Each row is a point. To make a cloud, some directions were put in groups of two or more. Within a group, all points are equally far from the middle, so they leave a hole (a ring in 2 directions, a hollow ball in 3). The other directions are filled evenly. Then the cloud was stretched, turned, moved and blurred a little. How many holes are there, and how many directions does each take, smallest first?
In the rows, zero is written as 128.

Cloud (14 x 2)
[[ 90 162]
 [138 168]
 [155 114]
 [115  86]
 [ 75 126]
 [104 170]
 [102  88]
 [158 120]
 [155 148]
 [ 75 132]
 [ 84 101]
 [146 100]
 [140 166]
 [ 82 101]]
Holes: 1 (2)

Cloud (20 x 3)
[[106  84 163]
 [ 97  96 190]
 [165  75 103]
 [163 167 120]
 [150 147 114]
 [101 100 180]
 [ 80 136 112]
 [ 92 117 131]
 [144 123 151]
 [169 115 113]
 [104 137 168]
 [125 118 176]
 [106 160 189]
 [128  78 156]
 [ 99  73 113]
 [131 130 166]
 [100  78 130]
 [146  89  93]
 [153 114  87]
 [131  99 172]]
Holes: 0

Cloud (21 x 3)
[[ 79 154 111]
 [100  80 123]
 [160 152 154]
 [110 131 187]
 [170 111 138]
 [119  89 172]
 [ 99 114  88]
 [163 134 162]
 [161 129 108]
 [114  78 154]
 [157 103 106]
 [ 67 136 130]
 [ 90 173 139]
 [107  97 175]
 [169 116 150]
 [100 124 184]
 [105 169 108]
 [ 92 174 139]
 [125  97  92]
 [102 105 179]
 [ 83 139  99]]
Holes: 1 (3)

Cloud (29 x 4)
[[125 168 182 168]
 [ 92 147 157 151]
 [136 164 179 143]
 [101 156 147 147]
 [110  73  95 143]
 [158 118 170  91]
 [115 163 186 108]
 [107 160 143 144]
 [ 86 143  97 143]
 [ 87 104 109 173]
 [161 118 179 107]
 [131 168 162 174]
 [150 140  95 118]
 [105 161 165 100]
 [155  88 177 150]
 [154 115 133  82]
 [105  74 132 113]
 [165 137 116 173]
 [154 124 125  94]
 [154 115 107  92]
 [ 80 117 109 151]
 [103  82 134 165]
 [112 162 187  82]
 [105  86 150 178]
 [130 159 141 104]
 [ 96  96 180 164]
 [142  80 183 149]
 [149  83 127 163]
 [146  89 103  88]]
Holes: 1 (2)

Cloud (51 x 6)
[[153 149 162 117 162 128]
 [123 145 178 157 112 108]
 [151 141  99  99 205  94]
 [156 156  80 170 142 197]
 [135 136  94  76 197 138]
 [149 128 133 185 163 137]
 [158 150  92  91 191 126]
 [107 123 157  90 156 129]
 [166  98 140 116 109 159]
 [158 150 181 187 137 115]
 [148 186 146 134 111 125]
 [ 84  99  94 136 168 156]
 [156 142 118 106 145 169]
 [171 131 107  93 103 131]
 [134  74 155 116 155 165]
 [159 106 159 135  72  81]
 [142 166 122  98 142 188]
 [110 183 174 151  99 145]
 [157 123 171 149 105 185]
 [160 148  87 187 123 172]
 [118 121 142 162 138 157]
 [193 114 159  80 140 141]
 [165 113 174 160 155 176]
 [154 161 139  77 126 178]
 [136 163 163 170 149 123]
 [191 167 116 163 131  99]
 [155 101 177 127 119 139]
 [ 84 103 154 137 122 165]
 [131  78 114  79 151 156]
 [155 185 123  95 119  96]
 [124 196  97  82 119 173]
 [139 119 126  76 112  74]
 [140 150 101 160 117 187]
 [149 118 178 117  88 154]
 [122 147 114 161 127 144]
 [ 86 121 134 108 151 175]
 [158 107 137 123 166  93]
 [199 169 132 109 172  96]
 [111  95 101 154  93  92]
 [126  86  82  74 163 148]
 [116 161 131 100 112 115]
 [165 128 122  97 182 152]
 [166  93 139 159  87 155]
 [129  96 130 113 133  95]
 [129 159 179 157  96 162]
 [129 177 203  81 134 124]
 [160 131 152 176  93 178]
 [133 163 142 118 165 112]
 [112 105 103  93 152 110]
 [127  98  89 159 139 130]
 [165 157 152 107 146 161]]
Holes: 0

Cloud (76 x 8)
[[131  74 164 100 141 155 160 164]
 [154 172 166 144 139 138  81 184]
 [130 102 109  84  83 139  89 125]
 [ 73 156 135 172 107  70 119 119]
 [133  96 136 182  99 164 140 188]
 [137 100 103 155 151  75 166 170]
 [115 186 146 109  70 111 100 156]
 [119 166 177 174 128 134 105 147]
 [139 188 134 187 133 132  81 129]
 [137 196 111 149 117 147 141 173]
 [164 168  83 123 108 101 120 131]
 [125 160 187 140  93 170 101 102]
 [164 122  93 180 144 118 154 132]
 [134  99 110 126  82 101 142  86]
 [105  98 118 158 173 128 160 138]
 [117  96 107 122 168 103  72 129]
 [114 184 124 151 107 100 186 136]
 [161 175 138 204 155 165 103 119]
 [190 129 127 173 125 152 151 198]
 [107 170 149 153 113  95 173 180]
 [138 182 121  84 132 154 167 145]
 [159 172 130 168 114  95 117 139]
 [128 102  99 119 117 196 147 127]
 [ 90 145 180 134 161  73 108 115]
 [182 107 129 106 133 145 175  89]
 [103 134 197 102 129  82 165 144]
 [143 183 114  95 140 157 184 162]
 [175 102 157  80 109 132  94 156]
 [189 127 158  76 139 149 114 159]
 [153 103 117 153 151  70 164 179]
 [130  78 150  94 143  92  98 125]
 [105 107 110  67 102 138 112 145]
 [103 151 183 141 138 138  85 167]
 [114 171 170 122  89  80 137 149]
 [115 100 102 103 134 143 188 131]
 [ 76 134 160 175 101  88 110 109]
 [189 136 178 131 107 171 114 108]
 [ 82 111 175 125  98 101 100  94]
 [ 98 180 105 159 134 115 166  84]
 [118 193 117 156 105 141 125 159]
 [179 173 121 157  83 158 115 160]
 [166 154 160 133 165 122  91 142]
 [106  89 169 112 137 146 125 129]
 [179 134  83 155 104 185 135 104]
 [183 138  89 136 151 177 113 171]
 [175 130 168 148 112 130  66 126]
 [118 101 126 122  74 188 113 116]
 [101 112 184 127 150 140 135 161]
 [129 153 189 101 134 146 130 134]
 [110 151 158 149 171 178 110 129]
 [187 139 112 144  85 140 177 137]
 [179 140 122 149 149 142  87 190]
 [ 69 141 108 167  99  81 114 105]
 [145 110  81 176 139 186 122 116]
 [112 178 111 106 137 194 114 154]
 [181 170 136  91  84 167 159 156]
 [114 181 114 162 107 161 167  95]
 [ 86 139 124 105 100 138 134  92]
 [137 193  97 146 135 129 136  92]
 [151 115 102 140 174  86 104 125]
 [181 137 147 174 168 146 111 128]
 [170 142 120 159 169 145  62 117]
 [134 113  79 103 111  92 124  92]
 [103  94 121 139 168 121  73 119]
 [166 126 160 156 126  84  90 121]
 [103 139 160 184 175 145 164 126]
 [170 161  92 132 160 135 123 124]
 [134 172 153 167 159  81  85 112]
 [109 147 153  87 166 132 167 146]
 [118  77 159 143 152  96 139 160]
 [147 172 147  76 146 165 126 143]
 [158 155 144 110 176 102  84 107]
 [146 158 187 124 110 158 150  96]
 [158 160 181 166 127 112 172 153]
 [ 97 137 133 141  72 149 152 159]
 [157  77 151 134 154 168 113 130]]
Holes: 2 (2, 3)

Cloud (99 x 9)
[[184 166 145 163 110 109 120 124  69]
 [ 79 140 109 122  94 163 150 122  85]
 [137  47 140 163 143  92 131 111  80]
 [ 74 103 105 126 164  89 137 113  98]
 [145 148  90 163  96  90 121 161 160]
 [150 108 102  94 179 127 110  80  96]
 [ 56 156 115 157 117 161 126 134 144]
 [144 193 135 126 155 162 111 145 110]
 [155 150  93 134 124 113  67 117 125]
 [136 159  89 103 112 154 172  95 104]
 [132 104  96 122 131 183 159 134  97]
 [101  66 152 168 135 156 137 113 152]
 [140 110 153 116 157  64 156 102 132]
 [167 137 123 183 139 103  90  92 120]
 [116  97  76 159 157  96 159 109 103]
 [111  81 158 150 130  97 194 116  98]
 [145 152 107  77  78 128 128 136  83]
 [145  66 155 157  85 147 122 157 145]
 [142 161 165 103 172 104 108 141 140]
 [165 183 106  89 155 118 109 117 119]
 [122 121 109 199 103 100 166 127 156]
 [ 82 174 154 176  87 111 125  76 145]
 [ 99 127 152 144 155  68 100 157 103]
 [ 96  96 112  97  95 148 113 152  81]
 [135 181  96 142 130  99  76 124 139]
 [184 129 151 151 129 186 158 124  79]
 [161 150 152 136 164  94 139 125 180]
 [100  94 134 174 149  68 125 157  85]
 [ 86 126 101 192 117 102  97 155 117]
 [164  99 138 140 120 122  70  89 114]
 [ 97 110 100 114 172  68 148 139  91]
 [110 102 178 143 113 182 142 163 148]
 [116 143  76 104 125 113 140 175 146]
 [ 84  87  90 149 117 126 142  91 109]
 [ 78 132 120 108  94  81 191 141 153]
 [138 136 117 176 123 124  97 191  80]
 [166 171 129 100 130 100  81 132 106]
 [135 135 169 178 134  91 103  83  89]
 [152 154 176 129 104 103 115 136  84]
 [156  89  80 145 161 111 110 123 105]
 [ 75 102 115 144 121  89 192 119 149]
 [155  89 126 113 127 146  79  77  77]
 [132  65 145 162 145  81 171 109  99]
 [158 170  89 130 133 136  78 145  98]
 [117  73 148 138 108 105 147  68 144]
 [ 56 140 106 168 105  87 114  99 121]
 [129 180 124 167 108  77 123  93 101]
 [129 167 135 195  92 126 164 117 135]
 [142 169 123 142  58 159 130 162 150]
 [ 98 200 122 121 117 164 132 147 135]
 [152 193 148 122  96 127 147 113 112]
 [ 82 162 122 106 150 143 135 153  82]
 [165 103  82 142 124  78 172 115  85]
 [111 167 112  94  83 170 127 107 108]
 [136 139 125 178  69 165 113 152 109]
 [143 150 149 165 139  95 130  80 188]
 [120 123 150 221 154 111 128 113  96]
 [125 101 125 113  41 120 116 104 143]
 [ 97 139 102 163 132  68 101 141  61]
 [134 197 123 130 150  76 120 106 120]
 [126  86 125 137 155  59 152 163  95]
 [111  70 126 129 120 112 160  72  64]
 [114 125 161  83 143 126  90 149 102]
 [ 95 128 195 150 115 173 106 123 133]
 [117 111 122 154  76 117 126 206 148]
 [104 109 145 154 180 141 190 129 100]
 [130  76 138  83 151 153 123 141 118]
 [126  80 159 202 135 124 107 135 127]
 [134 173 117 170  93 125 151  83  79]
 [135 100 129 122 133 145 151  51 135]
 [ 99 135 164  93  97 118 168 102 109]
 [125 112 173 149 109 109 129 165  52]
 [154 166 141 165  78 150 139 157 116]
 [108 132 160 121 122 153  89 109  50]
 [155 111 110 146  78 119  79 114 152]
 [ 80 111 125 205 127 116 108 141  99]
 [192 157 149 154 141 118 154 164  96]
 [100  69 135 127  76  95 106 132 118]
 [110 153 140 112  71  83  88 142 121]
 [104 158 151 191 121  79  92 126 108]
 [ 85 153 101 156 122  60 115 112  96]
 [ 69 150 109 179 131 138 159 113 114]
 [155  91 127 205 115 129 159 132  65]
 [126 104 141 105 117  87 182  97 171]
 [132 154 113  83 129 146  79 115  71]
 [123 101 147  86 111  87 164 173 163]
 [117  86 110 111  63 131 123 148  94]
 [163 128 147 110 111 163 127  64  61]
 [161 102 131 176 174 132  94 131 119]
 [115 174 160  93 140 154 138 104  91]
 [114 126 117 104 124  50 152 132  88]
 [104 173  99 155 131 167 124  97 121]
 [103 164 140 191 144 148  97  92 133]
 [108 137 113 202  97  88 129 149  88]
 [150 135 184 119 139 178 144 142 135]
 [140 135 178 163 151  84 160 114 150]
 [174 174 125 148 163 124 121 179  94]
 [113 149 106 173 101 147  93  81  72]
 [ 85 144 131 122 116 123  59 104 110]]
Holes: 2 (4, 4)

Cloud (96 x 9)
[[129 136 120  81 135 103 112 119  67]
 [156 120 129 170 144  89 133 121 121]
 [144  83 151  79 131  86 159 131 164]
 [138 139 104 131 150  80 121  57 140]
 [121 180 166 131 123 122 103 123 201]
 [188 123 167 119 113 104 157 127 174]
 [ 80 128 102 162 137 137 145 128 133]
 [163 173 168 133 120 118  85 153 163]
 [114 182 102 164 130 117  97 120 115]
 [ 80 173  86 140 148 151 171 108 160]
 [ 89 144 146 109 170 153  66  70 124]
 [140 185 154 151 148  86 151 132 177]
 [143 164  88 151 136 172  76 122 114]
 [113 153 123 152 163 114  81  70  97]
 [103 122 104  67 172 140 130 115 117]
 [148  93 153 101 184 164  57  98 135]
 [111 136 129 134 136  89 163 158 112]
 [109 134 194  88 132 133  96 163 152]
 [110 102 148 136 143 164 104 144 188]
 [ 93 132 101  89 194 128 117 140 124]
 [133 122 174 114  97 114 105 180 106]
 [131 155 159 106  97 105  79 100  81]
 [120 184 144 159 146 127  78 153 154]
 [181  97 123  84 168 142 134 113 134]
 [118 100  88 149 158  90 160 146 156]
 [154  73 149  71 159 168  85 156 112]
 [143 117 166  87  94 136 140 160 132]
 [ 81 173  86 154 141 132 115  98 133]
 [129  81 137  74 124 129 122 130 167]
 [149 142  99 182 154 103 153 119 153]
 [150 135 115 187 142 125  99 117 100]
 [117 151 116  76 142 185  81 123 126]
 [ 68 102 128 105 128 147  96  80 145]
 [175 124 106 119 121 160  61 133 111]
 [172 175 161 165 128 151 130 139 139]
 [142 165 132  73 146 179  97 168 132]
 [148 180 158  82 140 170 158 134 170]
 [147 166 168  87 124 150  72 148 150]
 [131 113 129 151  73 180  86 114 140]
 [176 157 164 109 128 170  67 136 114]
 [135 173 105 147 126 144  65 157 194]
 [144 154  71 140 139 131  70 121 110]
 [ 99 185 111 135 148 196 163 130 128]
 [149 106 179 125 192 150 147 109 168]
 [ 77 130 116 114 164 114  87  98 102]
 [110 107 163  89  99 101 127 103 134]
 [ 82 154  78 142 136  90  67 115 139]
 [140 109 167 115  83 141  99 161 130]
 [131 165 107  99 132 159 103 189 106]
 [139  89 122  67 126  83 121 165 120]
 [103 104 107  80 107 125 148  72 118]
 [148 167 144 170 127 157 126 124 192]
 [121  87  94 115 169 174 111 138 102]
 [129 150 137  92 153  96 141  86 102]
 [104 151 103 135 103 119  95 135  63]
 [128 164 113 107 165 183 131  82 167]
 [139 131 143 154  86 166 138 150  80]
 [152 140 157  94 121 100  52  91  99]
 [106 147 112 163 171 141  59  69 107]
 [148 137 183 173 142 143 117 109 148]
 [151 111 149 111  90 108 117 193 140]
 [168 135 194 133 153 166  65 144 139]
 [101  77  90  92 113 128  72  98  81]
 [125  80 141  78 176 107 123 141  80]
 [128 112  75 161 145 117  65  72 107]
 [174 131  93 107 173 109  86 139  99]
 [ 83  99  67 135 106 162  88 103 124]
 [130 125 120 109 209 119  53 103 103]
 [125  85 181 128 151  95  88 147 182]
 [102 122  68 115 110 154 144 129 118]
 [ 93 143 158  88 183 140  93 123 162]
 [149 108 167 159 155 102 141 114 118]
 [134 171 156 138 106  89  59 138 131]
 [120 102 156 135 164 157 128 141 194]
 [133  78 167 116 187 112 122 123 133]
 [132 133 131 189 115 165 135 139 129]
 [110 169 141 107 211 189 131 129 141]
 [108 142 137  85 201 111 149 123 131]
 [130 125 178 176 144 153  99  75 133]
 [139  70 147  83 129 138  95 102 100]
 [164 130 107  86 159  82  90 113 127]
 [134 140 104  85 119 107  60  96  78]
 [126 188  78 145  87 150  99 112 146]
 [ 94  91 118 138 145 171 122  70 139]
 [123 158 152 183 138 141 103  76 169]
 [130 181 121 123 113 173  84 158  92]
 [179 163 177 128 155 105 138 126 114]
 [162 153 165  86 176 100 142 110 105]
 [130 161 130 110 110 188  31 107 119]
 [140 172 175 117 110 105  94 121 169]
 [137  88 126 108 179 185 151  88 118]
 [139 172 139 166 131 102 125  75 108]
 [160 141 183 100 185 107 117 112 162]
 [131 107 138 180 127  83  75 144 142]
 [149  98 104 112 133 163 100 185 102]
 [142 170 169 172 138 125 124  87 143]]
Holes: 2 (2, 4)

Cloud (86 x 9)
[[130 107 107 116 178  59 136 144 156]
 [ 91 122 162 127 157  78 146  83  91]
 [124 124 117 129 128  80  69 120  92]
 [111  69 131  77 108 100 139 136  88]
 [ 72 192  71 119 126 132 159 139 105]
 [137 142 132  88  84 139 191 130 107]
 [111  99 164  89 142 147 169 180 120]
 [110 118  96 155  95 115 119 119 155]
 [129  84 139 134 123 119  95  89  99]
 [153 183 118 152 145 104 156 161  99]
 [134 149 116 123 109 138 169 189  51]
 [144 157  66 127  90 128 142 172 155]
 [103 106 124 136  89  79  78 104  88]
 [109  96  87 120 152 100 129 138  80]
 [100  96 169 156 173  98  96 143 139]
 [173 175 153 162 133  96 124 127 133]
 [156 149  60 128  99 104 177 131 153]
 [125 119 172  87 103 120 145 137  75]
 [ 67 143 134 138 137  79 144 171 130]
 [ 91 157 138  86 112 134 131 164 161]
 [ 94 138 156 159 163 100 182 166 110]
 [168 148 169 177  92  93 116 174 110]
 [ 77 100 122 130  84 121 109 127 136]
 [100 136  97 124 180 157 178 104 172]
 [164 127 173 175 173  87 177 143  98]
 [140 152 135 123 111 155  85 140 118]
 [149 133 114 145 123  91 183  94 156]
 [123 113 144  94  83 113 168 175  52]
 [108 126  85 105 180  69 120 164 130]
 [ 61 168 106 117 146 104 141 140 128]
 [116  64 143 108 114 118 118 110  75]
 [ 71 130 146 117 136  91 146  68 108]
 [ 93 150 123  55 146 174 106 128  71]
 [ 94 138  96 161 128 104 151 122 178]
 [174 160 156 123 123  97  68 121 153]
 [162 104 166 122  88 113 125 113 129]
 [ 98 116 149  80 145 149 140 196  85]
 [ 90  79 151 158 118 145 133 191 104]
 [115 156 112 157 180 136 114 140  82]
 [115 104 111 159  84  68 152 142 113]
 [109  93 126 126 142  71  88 121  69]
 [170 155 151 128 132  89  78 118 132]
 [132 110 107 195 173 110 147 129 149]
 [ 98 102 130 127 146 121 219 169  80]
 [ 84 115 177 149 123 102  96 195 113]
 [125 167 122 169 151 126 130 178  92]
 [109  74 187 156  99 135 146 161  94]
 [117 148 138 110  96 175 138 168 115]
 [112  92  75 193 121 118 154 167  76]
 [100 144 145 111 130  89 187 146  60]
 [ 95 175 118 120 181 143 145 140  49]
 [143 148 100 181 139 126 114 111 118]
 [164 144 126 117 129 127 179  80 129]
 [141 117 160 115  56 111 148 102 189]
 [134 106 181 112 166 141 176 100 145]
 [149 131 192 154 127  88 131 130  99]
 [166  95 134 155 113 115 135 112 142]
 [135 129  81 104  70 119 104 148 157]
 [ 97 159 141 172 127 143 131 153 139]
 [108 127 117 165  97 100  82  84 116]
 [ 78  64 130 147 108 132 145 157  70]
 [132 152  85 117  96 121 193 155  32]
 [ 93 102 171  95 137 164 156 120 110]
 [139 159 161 112  90 108  73 110  82]
 [ 92 110  81  92  64 142 112 121 146]
 [117 155 169 125  56 118 159 133 166]
 [ 83 159  85 123 135 100 121 142 143]
 [118 146 169 165 156 117 159 186 122]
 [112 104 155 151  77 107 135  88 132]
 [145  92 119 146 146  91 142 127 113]
 [ 73 110 134  98  73  81 143 140 142]
 [143 178 125 188  83  97 116 102  95]
 [156 104 150 148 117 125 148  79 141]
 [121 175 106 141 137 122 155 187  84]
 [163 158 165 155 130  87 171 169 143]
 [148 118 165 157  72  69 129 158 109]
 [108 159 166 158  81 152 101 155 120]
 [ 84 125  84 122  73 100  82 177  83]
 [ 95 104 106 140  89 103  91 123 103]
 [106 136  89  96 120  79  86 121  96]
 [146 104  85  98  68 124 133 141 111]
 [114 176 175 157 181  95 138 160 111]
 [107 101  86 122 109 148 119 125 109]
 [120 106 140  97 126 104 129  71 144]
 [ 99 133 167 130 144 158 129 162  40]
 [135 141 100  73 118  98 142  75 117]]
Holes: 1 (3)

Cloud (87 x 9)
[[129 106  89 152 133 163 151 154 133]
 [130 185 103 169  93 144 139  71 175]
 [113 212 155 106 137 151 143 111 168]
 [206 182 127 163 102  78  81 141 132]
 [146 155 112  97  92  96 172 122  98]
 [133 147  98 134  78 147 176 140 138]
 [190 173  95 109 147 127 122 165 125]
 [129 107  98 109  66 120 115 113 120]
 [ 82 130 124 141  91 113  89  98 163]
 [220 129 121 106 133 137 126 135  96]
 [159 163 116 170 166 170 133 111  84]
 [172 189 145 149 114 102 163  88 147]
 [122 124  78  97 127  54 146 125 156]
 [164 115 134 114 135  77  92  74 113]
 [110 144 147 149 126 207 143 116 148]
 [ 80 115 163 118 192 143 134 105 155]
 [173 132 159 139 149 182 114 129 187]
 [138 111 141 102 161 149 117 113  55]
 [136 176 146 138  60 115  96 152 107]
 [122  96 153 146 175 142 152 152 150]
 [162 114  86 153 153 163 128 131 136]
 [128 104 120 172 169 103 151  99 176]
 [ 99 119 128 164  72 107  99 148 124]
 [ 85 143  96 123 115 101 105  69  79]
 [104 156 123 160  77  85 157 144 132]
 [102  65 172 112 147 150 137 138 146]
 [152 103 151  69 154 156 116 119 142]
 [107 120 129 127  68 133  99 123  79]
 [120  92 110 153 164 160 179 141 123]
 [ 98 126 136 131 147 191 100 130 143]
 [138 113 158 110 108 172 133  77 101]
 [132 117 101  95 116 123 188 172 176]
 [ 91  76 121  98 156 160 137 120  92]
 [121 107  94 144  92 123 168 114  77]
 [ 85 129 128 117 166  82 156 148 207]
 [101 157  77 110 148 134 103  77  81]
 [141 120  82 180 128  88 131  82 105]
 [ 71 127 144 163 139 159 150 128  95]
 [105 122 186 128 144 160 150 111 120]
 [115  99 162 103 161 159 118 123  99]
 [ 60 116 139 113  87 141 134 144 106]
 [119  82 114 116  87 140 126 122  92]
 [125 107 100 132 201 122 169  96 127]
 [132 141 165 151 110  91 180 143 125]
 [121 158 144 140  70 108 145 148 156]
 [ 85 139 117 120  80  85  86 107 126]
 [194 140 162 111  90 101  62 119 115]
 [146 149 132 126 119 117 118 191 137]
 [145 136 106 135 109  71 151 146 185]
 [ 38 138 122  56 149 137 138 138 149]
 [ 95 171 149 154 138 188 133  76 145]
 [ 77 118  97 125 113  74  67 127 103]
 [109 152 172 114 169 151 117  81 111]
 [145 137  86 147  87  96 135 157 163]
 [ 89 191 147  99 105 163 126 132 136]
 [132 162 107 150  98  94  68 163 139]
 [156 174  82 109 160 105 129 144 144]
 [128 159 124 135 135  65 193 100 125]
 [108 133 125  83  97 113  86 138 189]
 [104 120 119  74 106 104 125 170  66]
 [168  99 136 118 128 144 180 102 102]
 [154 140 146 162 135 187  86 141  97]
 [157 151  76 166  92 108 103 140 148]
 [167 108 133 102 150  84  70 122  99]
 [149 146  73 116 158 169 101  99  88]
 [ 48 137 137  94 121 182 139 128 148]
 [143 106 110 135 195 123 169 131  90]
 [137 127 101 134 130  67 146 168 168]
 [197 161 100 176  74 164 121 115  87]
 [178 188 147 154 141 140 163  81 119]
 [ 85 150  79 166 161 117 150 101 130]
 [114 122 117 105 172 161 101  91  79]
 [172 206 102  98 139 121 138 110  74]
 [158 149 114 120  95 111 176 158 122]
 [ 49 124 133 120 168 163 121  91 162]
 [107 153 164 101  96 136 141 160 141]
 [112 142 132 102  72  80  93 121 138]
 [138 106  83  96 101 172 148 134 151]
 [125 116 189 127 109 122 165 143 159]
 [160 169 103 103 164 125 145 130 192]
 [154 142  95 129 138  50 143 125 150]
 [120 153 103 170 109 144 173  86 111]
 [ 37 155 126 104 167 114 169 151 173]
 [ 24 131 111 101 149 122 125  95 108]
 [ 80 132  77 118 159 165 183 129 163]
 [103 116 115 110 129 164  68 120 154]
 [ 61 112 117  97 130 150 106 160 160]]
Holes: 3 (2, 2, 3)
